Each row of a before or after table is a point. One or more steps were done to the points. Then noise was added and the rows were shuffled. The steps act on columns, c1 being the first. What was done? A step turns or swaps two columns, mirrors them in a line or flattens them onto one, adds a multiple of one to another, or multiplies or shifts one. Angles are multiples of 10 degrees, from the lower column toward the higher: turns from -170 to 170, lines from 10 to 170 but not 90. Use the fewest steps. Two steps may share a column if one is a turn and the other turns, adds or multiplies; they go together, in the order done. Otherwise the lowest column goes first.

Before:
0.037; -0.057; -0.025
0.032; -0.010; 0.017
0.039; 0.039; 0.003
-0.057; -0.042; 0.009
0.034; 0.002; -0.050
-0.042; -0.010; -0.001
-0.037; -0.004; -0.053
0.000; 0.000; 0.019
0.009; -0.053; 0.028
-0.038; -0.005; 0.026
-0.050; -0.021; 0.020
After:
-0.035; -0.025; -0.043
0.036; -0.021; -0.037
-0.041; 0.000; -0.007
0.040; -0.024; -0.045
-0.059; -0.004; -0.008
0.008; 0.003; -0.004
0.000; 0.010; 0.012
0.032; 0.004; 0.004
-0.042; 0.011; 0.018
0.039; 0.011; 0.020
-0.048; -0.002; 0.004
Steps: flatten c2 and c3 onto the line at 60 degrees

Before (12 x 8):
0.029; -0.013; -0.005; -0.055; 0.033; -0.042; -0.045; 0.015
-0.034; -0.002; 0.013; -0.007; 0.031; 0.008; 0.003; -0.033
0.005; 0.001; 0.018; 0.005; 0.009; 0.017; 0.037; -0.014
-0.006; 0.061; 0.023; 0.015; -0.055; 0.011; 0.047; -0.030
0.008; 0.019; -0.014; -0.039; 0.002; 0.039; 0.025; 0.020
-0.025; 0.046; -0.001; -0.009; -0.018; -0.026; -0.005; 0.059
-0.028; -0.023; -0.033; -0.030; 0.019; -0.032; 0.034; 0.043
0.000; 0.043; 0.027; -0.054; -0.017; -0.018; 0.019; -0.011
0.010; -0.031; 0.015; 0.012; 0.034; 0.025; -0.047; 0.005
0.015; 0.045; 0.034; 0.016; 0.031; 0.038; 0.046; 0.029
-0.026; 0.050; -0.048; 0.021; -0.043; 0.016; -0.008; 0.002
-0.039; -0.024; -0.039; -0.043; -0.053; 0.004; -0.024; -0.003
After, 12 rows:
-0.032; -0.035; 0.014; -0.007; 0.033; 0.000; 0.005; -0.032
0.009; -0.025; -0.014; -0.041; 0.001; 0.030; 0.026; 0.018
-0.040; -0.039; -0.039; -0.043; -0.051; -0.019; -0.024; -0.002
0.003; -0.012; 0.018; 0.004; 0.012; 0.005; 0.037; -0.014
0.011; -0.026; 0.014; 0.011; 0.032; -0.021; -0.048; 0.004
0.019; -0.010; 0.035; 0.016; 0.029; 0.058; 0.047; 0.025
-0.024; 0.023; -0.001; -0.010; -0.019; 0.033; -0.005; 0.061
-0.026; 0.003; -0.033; -0.030; 0.018; -0.033; 0.032; 0.042
-0.026; -0.017; -0.047; 0.022; -0.041; 0.054; -0.009; 0.003
0.030; 0.054; -0.005; -0.052; 0.032; -0.027; -0.046; 0.016
0.000; 0.031; 0.025; -0.054; -0.018; 0.033; 0.019; -0.010
-0.006; 0.005; 0.024; 0.015; -0.056; 0.061; 0.047; -0.032
Steps: turn c2 and c6 by 70 degrees; add 0.7 times c1 to c2
